Each row of a before or after table is a point. The points were changed in one or more steps. Then noise was added and the rows were shuffled. The steps act on how far a point lies along the listed directions, d1 being the first. Name the steps. A step turns or swaps two directions, mirrors them in a line or flattens them onto one, adds a multiple of one to another, or multiplies one. Angles are multiples of 10 degrees, from the lower direction toward the higher: turns from -170 to 170, lines from 10 to 170 but not 90. Use the fewest steps. Two steps may share a direction if one is a turn and the other turns, adds or multiplies; they go together, in the order done. Otherwise the lowest direction goes first.

Directions:
(1): 0.23 -0.36 -0.33
(2): 0.06 -0.34 0.42
Before:
0.29 0.07 -0.61
-0.15 -0.32 -0.15
-0.05 -0.25 0.35
-0.47 0.22 0.30
-0.09 -0.08 -0.32
-0.21 0.21 -0.10
-0.15 0.13 0.99
0.19 -0.26 -0.35
0.07 0.04 0.09
0.17 0.10 -0.36
-0.23 0.12 0.01
After (11 x 3):
-0.23 0.39 -0.29
-0.07 -0.26 -0.05
-0.33 0.85 0.11
-0.06 -0.18 0.31
0.27 -0.69 0.17
0.37 -0.33 -0.10
0.19 -0.13 -0.13
-0.58 0.74 -0.31
0.07 0.12 0.00
-0.14 -0.55 0.12
-0.26 0.29 -0.17
Steps: add 1.5 times d1 to d2

Directions:
(1): -0.11 -0.02 -0.33 0.52
(2): 0.10 0.62 0.04 0.07
(3): 0.43 -0.12 0.33 0.29
(4): -0.43 0.03 0.42 0.18
Before (10 x 4):
0.12 -0.01 0.32 -0.08
-0.23 -0.32 0.29 0.13
0.04 0.28 -0.36 0.13
-0.15 0.38 -0.34 0.05
0.34 0.03 -0.18 -0.18
-0.27 -0.25 0.47 0.14
-0.08 -0.13 0.06 -0.13
0.07 -0.36 -0.03 -0.26
-0.09 -0.35 0.25 0.20
0.13 0.54 0.04 0.52
After (10 x 4):
-0.02 0.23 -0.42 0.59
0.07 0.07 0.48 -0.61
0.01 -0.10 0.20 -0.33
-0.30 -0.12 0.21 0.13
0.11 -0.42 0.19 -0.63
0.03 0.12 -0.59 0.67
-0.17 0.63 -0.47 0.99
0.31 -0.18 -0.11 -0.42
-0.25 -0.19 0.08 0.23
-0.37 0.05 0.48 -0.02
Steps: multiply d1 by 3; add 0.5 times d4 to d2; multiply d3 by 0

Directions:
(1): 0.69 -0.19 0.07 0.02 -0.19 0.21
(2): -0.03 -0.02 0.70 0.04 -0.13 -0.29
(3): -0.16 -0.59 -0.01 0.45 0.13 0.05
Before (8 x 6):
0.15 0.07 0.45 -0.29 -0.10 -0.09
0.28 0.39 -0.08 0.00 -0.04 -0.09
-0.93 -0.58 -0.15 0.51 0.43 0.06
-0.18 0.58 -0.15 -0.34 -0.05 0.13
0.40 -0.15 0.41 0.21 -0.05 0.00
0.40 -0.10 -0.23 -0.25 0.06 0.21
-0.83 0.57 -0.19 -0.42 -0.07 -0.37
0.44 0.51 0.68 -0.32 -0.24 -0.16
After, 8 rows:
-0.30 -0.09 0.36 -0.20 0.14 -0.18
-0.06 -0.06 -0.98 -0.13 -0.06 0.35
0.39 0.00 0.47 0.08 -0.08 -0.01
0.32 -0.26 0.21 -0.06 -0.10 0.12
-0.22 0.11 -0.18 0.06 0.07 0.18
-0.13 0.04 -0.62 -0.10 0.20 0.37
0.56 -0.14 0.34 0.02 -0.12 0.16
0.01 0.12 0.10 0.19 0.03 -0.17
Steps: swap d1 and d2; multiply d3 by 0

Directions:
(1): 0.35 -0.67 0.08 -0.15 -0.01 -0.07 0.33 0.28
(2): -0.28 -0.01 0.44 0.28 0.01 -0.39 -0.20 0.50
Before (10 x 8):
0.03 -0.56 0.09 -0.34 0.15 -0.13 0.03 0.37
0.17 -0.19 0.22 0.19 0.02 -0.30 -0.08 0.63
-0.39 0.03 -0.16 -0.01 -0.14 0.08 -0.03 -0.08
-0.81 0.14 0.28 0.13 -0.06 -0.40 -0.30 0.41
-0.36 0.70 -0.30 0.10 -0.03 0.22 -0.55 -0.42
-0.08 -0.24 0.18 -0.02 0.10 -0.38 0.12 0.40
0.38 -0.62 0.24 -0.35 -0.10 0.02 0.40 0.21
0.42 -0.41 0.00 -0.19 0.08 -0.04 0.31 0.13
0.44 -0.24 -0.68 -0.38 -0.07 0.53 0.53 -0.65
0.26 -0.37 0.08 -0.22 -0.05 -0.02 0.18 -0.02
After, 10 rows:
0.00 -0.31 0.15 -0.07 0.12 -0.34 0.19 0.38
0.26 0.06 -0.64 -0.32 -0.03 0.52 -0.05 -0.62
-0.33 0.13 0.64 0.14 -0.10 -0.34 -0.21 0.47
-0.29 -0.23 0.28 -0.13 0.15 -0.28 -0.23 0.47
0.11 -0.80 -0.23 -0.50 -0.08 0.06 0.47 0.11
-0.26 -0.11 -0.25 -0.09 -0.14 0.15 0.09 -0.13
-0.19 0.11 0.34 0.10 -0.02 -0.25 -0.20 0.14
-0.17 0.20 0.33 0.22 0.09 -0.33 -0.18 0.32
0.34 -0.36 0.13 0.08 0.02 -0.23 0.06 0.57
-0.69 0.96 -0.04 0.41 -0.04 -0.05 -0.43 -0.26
Steps: swap d1 and d2
